Each row is a point. Each copy is the shape, with its points in the same order, turned, moved and blurred by noise. Is it also mirrored, or only turned?
In the rows, 128 means zero.

Shape (7 x 3)
[[ 94 144 170]
 [ 87 151  71]
 [ 83 136 135]
 [ 96 120 124]
 [128 109 203]
 [197  91 137]
 [132  57 103]]
Copy 1 (7 x 3)
[[120 164 181]
 [183  79 152]
 [130 121 184]
 [122 117 160]
 [ 90 183 144]
 [ 91 149  57]
 [ 76  82 105]]
Copy 1 is: mirrored
Copy 2 (7 x 3)
[[ 62 135 152]
 [112 186  82]
 [ 70 146 118]
 [ 92 131 110]
 [ 69  80 177]
 [165  81 162]
 [138  81  86]]
Copy 2 is: only turned

Shape (7 x 4)
[[104 198 147 154]
 [124 197 114 188]
 [103 112 177  84]
 [167 187 136 149]
 [118 133 145 135]
 [147 105 111  80]
 [125 185 158 205]]
Copy 1 (7 x 4)
[[ 92 159 192 183]
 [125 114 211 181]
 [ 68 181  86 150]
 [147 152 177 169]
 [102 135 126 158]
 [130 148  83  99]
 [110 128 199 213]]
Copy 1 is: mirrored
Copy 2 (7 x 4)
[[129 183 137 119]
 [166 192 128 151]
 [100  84 136  77]
 [180 169 107  97]
 [140 116 133 113]
 [137  72  70  99]
 [176 182 172 129]]
Copy 2 is: only turned

Shape (9 x 6)
[[135 109 129 165 157 175]
 [127 115 107 167 134 188]
 [152 151 110 139  87 128]
 [124 159  88 123 112 191]
 [ 72 103  69 121 120  94]
 [ 88 143 143 131  67 180]
 [137 149  84 178  75 142]
 [ 44  91 180  87 161  46]
 [165 103  85 129  55 124]]
Copy 1 (9 x 6)
[[133 141 147 177 163 123]
 [128 151 131 191 156 141]
 [143 144  87 128 103 153]
 [107 190 123 172 129 183]
 [ 50 142  71 119 157 142]
 [ 94 147 123 189  69 152]
 [146 175  66 172 105 139]
 [ 16  78 141  59 125  75]
 [137 114  49 142 121 186]]
Copy 1 is: only turned
Copy 2 (9 x 6)
[[171 138 152 164 164 175]
 [152 152 157 152 185 186]
 [106 190 135 140 150 128]
 [136 182 117 106 192 177]
 [ 72  88 107 128 173 140]
 [109 179 142  89 126 196]
 [ 79 196 146 156 175 161]
 [119  37  78 127  58 127]
 [ 84 173 177 118 167 102]]
Copy 2 is: mirrored

Shape (13 x 8)
[[193 133  38 155 198 147 112 155]
 [ 65 151 139 106 101  70 140  85]
 [ 88  83 128 148 161 141  47 194]
 [148 106 118  83 179  55 156 161]
 [ 61 145 166 121 170 151  94 146]
 [128  99 108 127 177 188 115 186]
 [ 74 130 203 157 108 146  94 164]
 [105  87 135 100 123  85 130  62]
 [128 181 138 111  79 103 159  96]
 [ 91 168  64 112  89 139 153 119]
 [ 68 125 169  88  81  98 131 101]
 [ 69 114 143 142 132  93 165 128]
 [150 200  81 115  97 135 131 116]]
Copy 1 (13 x 8)
[[172 145 134 154 197 218 154  81]
 [104 127 107 104 133  32 180 104]
 [ 67 184 190 164  94 169 151 100]
 [147 163 176 113 178 116 201 165]
 [ 38 156 140 147 137 108 129 124]
 [ 82 173 134 130 140 206 135 127]
 [ 62 156 128 147  63  97 107 139]
 [109  76 148  80 133  84 204  97]
 [144 121  71  90 138  61 136 102]
 [116 167  51  96 149 110 169  63]
 [ 83 129 119  78  96  49 173 120]
 [ 83 122 106 139 120  86 197 141]
 [163 148  74 101 162 109 120  69]]
Copy 1 is: mirrored
Copy 2 (13 x 8)
[[149 135 125 232 105 204 155 172]
 [121 119 109 107 125  79 117  45]
 [ 77  74 182 165  57 116 104 170]
 [155  66 127 137 163 125 175 139]
 [ 33  95 173 152  99 124 137 104]
 [ 56 107 138 170  94 171 149 194]
 [ 51 137 206 106  87  79 123 130]
 [126 101 120 106 160 130  67  86]
 [131 179 123  92 117 125 155  68]
 [107 165  57 134  84 119 138 103]
 [ 93 118 130  66 120  88 108  76]
 [ 87 122 129 138 147  71 125 106]
 [136 185 102 130  75 170 164  91]]
Copy 2 is: mirrored
Copy 3 (13 x 8)
[[185  69  32 126 158 130  87 170]
 [104 199 110  99  79 116 148  95]
 [103 116 108 124 174 184  26  85]
 [105 128  97 125 170  47 131 133]
 [ 97 175 108  94 180 199 108 103]
 [115  69  92 116 181 186  91 138]
 [ 90 178 154 149 156 207  93 100]
 [116 148 110 110 112  98 173  57]
 [150 188 142 118  83 119 167 148]
 [127 133  97  94  46 146 136 157]
 [ 85 178 157 100 100 136 142  89]
 [ 68 160  92 153 115 131 145 114]
 [189 144 103  91  79 139 133 185]]
Copy 3 is: only turned
